Every row gives one point. Each copy is the shape, with its points in the same order, turned, moved and blurred by noise. Say if it was mirrored as well.
In the rows, zero is written as 128.

Shape, 7 rows:
[[115 185 175]
 [133  99 120]
 [104 104  59]
 [135 114 163]
 [143 133 112]
 [122  89 181]
 [162 101 142]]
Copy 1 (7 x 3):
[[ 65 117  82]
 [155 100 127]
 [146 126 186]
 [138  91  91]
 [143 132 109]
 [141  64  96]
 [166 105  87]]
Copy 1 is: mirrored
Copy 2 (7 x 3):
[[ 86 149  49]
 [131 136 142]
 [155  73 149]
 [107 166 121]
 [149 130 108]
 [ 85 178 142]
 [144 171 131]]
Copy 2 is: only turned
Copy 3:
[[135 202 103]
 [ 79 114 127]
 [ 99  98 194]
 [ 81 148  97]
 [113 122 126]
 [ 48 157  94]
 [ 82 114  90]]
Copy 3 is: mirrored

Shape:
[[139 118  94]
 [ 51 173 120]
 [157 114  61]
 [140 110 145]
 [ 74  97 124]
 [159 103 149]
 [156 158 151]]
Copy 1, 7 rows:
[[135 126  93]
 [ 72  55 147]
 [150 120  61]
 [126 153 135]
 [144  90 159]
 [130 173 129]
 [ 78 161 118]]
Copy 1 is: only turned
Copy 2, 7 rows:
[[126  96 148]
 [139 181 179]
 [115  56 155]
 [139 114  94]
 [ 95 152 132]
 [143  93  73]
 [185 113 111]]
Copy 2 is: mirrored
Copy 3, 7 rows:
[[155 137 117]
 [ 68 180  73]
 [188 134 107]
 [125 138 161]
 [ 85 107 108]
 [134 137 180]
 [127 187 162]]
Copy 3 is: only turned

Shape:
[[173 131 115  75]
 [151 137 119 178]
 [157 159  92 126]
 [ 75 110 157 164]
 [163  99 113 115]
 [156 113 126 164]
 [143  98 149 152]
 [ 82 132  67  78]
 [103  84  76 166]]
Copy 1 (9 x 4):
[[135  70  85 145]
 [144 172 102 167]
 [114 131  67 148]
 [156 178 160 101]
 [172 105  90 145]
 [165 156 105 161]
 [174 143 133 152]
 [125 119  66  55]
 [189 180  79  96]]
Copy 1 is: mirrored
Copy 2, 9 rows:
[[141  59 108  99]
 [118 161  95 110]
 [ 94 102  96  98]
 [133 166 158 173]
 [151 105 128  89]
 [143 152 107 103]
 [163 147 123 123]
 [ 74  73 183 117]
 [109 165 177  89]]
Copy 2 is: mirrored

Shape, 12 rows:
[[100 104 119 155 109 139]
 [118 159 195 135 122 140]
 [114 129 171 127 156 101]
 [ 81  83 105  88 174 106]
 [172 187  97  90 140  83]
 [133 117  78 112 144 168]
 [163 100 107 171 134  92]
 [149 122 128 210 117  56]
 [136 129 135  84 139  29]
 [130  95 160  56 136 140]
 [104 152 105 150 115 156]
 [123 175 114 143 108 121]]
Copy 1 (12 x 6):
[[127 120  87 161 124 135]
 [166  67 127 120  90 166]
 [119  61 142 145 128 120]
 [ 53 106 122 139 123  80]
 [173 138 209 119 130  83]
 [123 160  98 102 150 103]
 [135 128 135 181 172 138]
 [163 118 150 230 163 151]
 [103  97 217 166 114  94]
 [ 70 110 149  90 100 146]
 [157 124  97 127 112 116]
 [189 120 124 150 100 109]]
Copy 1 is: mirrored
Copy 2, 12 rows:
[[141 115 125 146 138 146]
 [109 182 153  83 153 155]
 [120 171 137  97  92 137]
 [103 109  74 118  63 122]
 [142 180 102  98 127  31]
 [149 106  60 109 151 113]
 [200 136 138 136 104 109]
 [198 174 174 167  98 116]
 [115 160 148 108  53  58]
 [ 99 102 119  48 107 116]
 [132 144 102 142 169 128]
 [130 170 123 139 162  97]]
Copy 2 is: mirrored
